Rows are points. The window is the flat piece filled in between its corners: a triangle in 3 columns, a solid with four corners in 4, and so on. A path goes straight from each point to the next, and from the last back to the first. After which points does the path pass through the window?

Window:
[[ -5 -26  -2  55]
 [  6 -23 -14  21]
 [ 19   3   6  29]
 [-16  42  45 -28]]
Path:
(1): [ 39 -34  10  65]
(2): [-14 -14 -30  27]
(3): [-39  41  10  18]
(4): [ 6  6 31 -5]
(5): [  5 -43   8   7]
(6): [-20  50   4  19]
(7): [ 13  19 -35  10]
(8): [ -6 -48  13  44]
(9): [ 26  -8  40 -15]
(10): [  1 -22 -46  95]
(11): [-21  42  23 -12]
(12): [ 0  1 37  1]
Through the window after points: 3, 7, 11

Window, 6 rows:
[[-86  54  64 -14  66 -11]
 [-11  28  39 -47   9  -7]
 [-11  39  10  10  21 -27]
 [-11 -47 -44 -31 -20  -6]
 [ 33 -75 -14   6 -45  21]
 [-23 -11 -17  -6 -57  13]]
Path:
(1): [-33  62  35 -25  67  40]
(2): [-31  16  20   0  17 -36]
(3): [-31   5  27 -41  29 -36]
(4): [-28  18  21   0  18  17]
(5): [  8 -24 -31  -2  -7  59]
(6): [-16 -29  17  -5 -71 -47]
(7): [ -7 -52  -7 -22 -45 -63]
(8): [-22  -7 -41 -35  19  52]
(9): [-32   5  14 -23  32  16]
(10): [ 16   0  12 -17 -10 -61]
(11): [-21  17  33  15 -32 -16]
(12): [ -9 -13  -5 -36   4  20]
(13): [ 42   5 -36 -47   1  40]
(14): [-13 -38  -6   4 -53 -13]
(15): [-54  38  35 -32   5 -51]
(16): [40 10  4 10 35 50]
Through the window after points: 5, 7, 15

Window:
[[  8  39  -2 -13 -29 -30 -13 -33 -36]
 [ -1  32   1 -49 -42 -41  17  34  22]
 [ 27  28  58 -24 -27  -6  10 -22  -9]
 [ 65  42   0 -10 -26   9  -4   3 -22]
 [ 29  20   0 -45  10  -7 -10 -29  15]
 [ 38 -14  25 -10   1 -31 -27   4 -23]
 [ -1  57  21 -25  17 -17   3  23 -13]
 [ -9 -72   4  95  32  16  17 -23  47]
 [-49 -94  -7  41  21  50  28   4  20]]
Path:
(1): [ 43  36 -11 -35 -36 -32  70 -28 -45]
(2): [ 28  13  -7  -9  20 -29  52 -61 -15]
(3): [ 15  29  31 -41 -22  -8 -15  16  -2]
(4): [-25 -23   2  10   4  41 -10   2  36]
(5): [ 35 -30   0  13   0 -39  46 -12 -39]
(6): [ 18  25   3 -25  -8 -51  45 -53 -11]
(7): [ 14  33   1   5 -35  12 -58  11 -37]
(8): [ 21  24   7  -1 -15  -6 -27  -8 -14]
Through the window after points: 4, 6, 8

Window (11 x 11):
[[-41   5  15 -61 -27  40   4  23  33  52 -23]
 [ -7   9  26 -90 -46   4 -33  24  16   9   4]
 [ -7 -31 -34  27   7 -14 -29 -49  13 -32   2]
 [-16  15 -15  53  -1   4  -9 -29 -23 -45  50]
 [ 14  41   5   4 -13 -35  11  -3  18  11 -24]
 [  5   2  53 -29 -20   4 -18 -15 -12  56 -27]
 [  5   4 -18 -19  33 -17   7  -5 -30   5   6]
 [ 14 -11  11 -30 -56  -5  37  20 -27  11 -31]
 [ 20  10 -38  49  25  30 -46 -12 -12 -52  -3]
 [ 15 -29   2  44  29   2 -17  11  18 -43  36]
 [ 18   1  -1 -72 -63  19 -13  27  22  84  11]]
Path:
(1): [-18 -16   2  22 -47 -20 -28  31  -5  11  -7]
(2): [-25 -39 -25  16 -15 -50  21  65  -7  16 -21]
(3): [ 15  32   5   8   4  22 -19 -35   1 -26  -3]
(4): [  5 -12   5 -23 -11  44  11 -29 -10  -1   4]
(5): [ -7  16   9  -3 -38 -32 -38  46  29  22  -7]
(6): [-56  -6   6 -11 -44 -17 -28  42 -15  59  38]
(7): [ 46   3   0 -56 -32  20  11  -4  12  23 -22]
(8): [ 33  29  20 -32 -52  30   9 -42  30  18   8]
(9): [-19 -24  24 -25   0 -14 -36  35 -28  61 -21]
(10): [-16  -6   3   9 -34 -44 -18   6  -1  28   2]
(11): [ 34  26  27 -37  10  37   3  -9  13   2 -18]
(12): [ 17   1   0 -57 -44  23 -11   7  33  35  24]
(13): [ -2   2  -4 -20 -42 -15 -10  41 -46  95 -48]
(14): [-22  -6 -34 -17  26 -27 -45   8  -9   6  -5]
(15): [ 35   8  32  13 -25  37  11 -12  21 -13  26]
(16): [ 15   4   2 -44 -13  20  -4 -20  15   8  -3]
Through the window after points: 6, 8, 10, 12
